Each row of a before or after table is a point. One or more steps were done to the points. Then noise was added and the rows were shuffled. The steps act on how far a point lies along the listed directions, d1 being the first. What was done? A step turns or swaps two directions, mirrors them in a line or flattens them onto one, adds a multiple of one to another, or multiplies one. Angles are multiples of 10 degrees, from the lower direction toward the higher: turns from -170 to 170, lines from 10 to 170 but not 90. Use the fewest steps. Two steps may share a direction if one is a turn and the other turns, adds or multiplies; they go together, in the order done. Otherwise the lowest direction goes first.

Directions:
(1): [ 3 47]
(2): [-47   3]
Before (11 x 2):
[[-30   1]
 [ -4  24]
 [-24  11]
 [ -6  -8]
 [ 18  19]
 [ 15  16]
 [-19 -23]
 [-25   2]
 [-11 -14]
 [ 26   8]
 [-44 -84]]
After (11 x 2):
[[ -9   2]
 [-19   2]
 [ 20 -18]
 [-31   5]
 [ 26  -6]
 [-95  -4]
 [ 24  -8]
 [-12  25]
 [ -9  24]
 [ -2  29]
 [ 18  13]]
Steps: turn d1 and d2 by -60 degrees

Directions:
(1): [-56  19  17 -26]
(2): [-25   1   9  61]
(3): [-24 -16 -60  -1]
Before (9 x 4):
[[ 13   1  -4 -13]
 [-31  -6 -22  -3]
 [-11  13  41 -42]
 [ -4  -6   5   7]
 [-29   2 -10  15]
 [-36  20   4 -27]
 [ 30   6 -18 -39]
 [-32  -3  -7   6]
 [-15  11  24 -49]]
After:
[[ -4   6  28  47]
 [ 11   5  37  11]
 [  5   1  28  31]
 [ 50   3   9  -3]
 [ 27  16 -16 -92]
 [ -7  -7   1  13]
 [  7   1  -7 -33]
 [ 60 -25 -27 -34]
 [ 65 -17 -17 -49]]
Steps: turn d1 and d3 by -150 degrees; multiply d2 by 2

Directions:
(1): [-22  24  37  -2  -2 -20 -21  62  53]
(2): [  5 -52  15  17 -52   6 -10 -34  52]
Before, 8 rows:
[[  1   2   8  -5  -9  -9  -5   9  12]
 [ -3  11   7  -3   6   6  -3   2   0]
 [ 15   5 -31   1  19   1  16 -17 -30]
 [ -7  23  14  -5   5 -18  -8  42  23]
 [ -2  -1   0   4   3   0  -1  -3 -17]
 [ -7 -12  15   4 -36  -5  -7  -4  36]
 [ -2   8 -25  -3  23  10  11 -17 -33]
 [ -2  -4  11   3  -2 -11   2   9   5]]
After, 8 rows:
[[ 29  -8 -56   4  21  13  30 -59 -67]
 [ -6  13   8  -5   4   3  -3   8   3]
 [ 13  -7 -46  -2  22  22  24 -50 -65]
 [-14  -4  29   3 -36 -11 -15  19  56]
 [  3  -6  -5   5   2   3   5 -14 -24]
 [-23  44  45 -10   1 -33 -26  95  69]
 [ -6   0  18   4  -5 -16  -4  23  16]
 [ -7   9  19  -6 -11 -15  -8  27  27]]
Steps: multiply d1 by 2.5
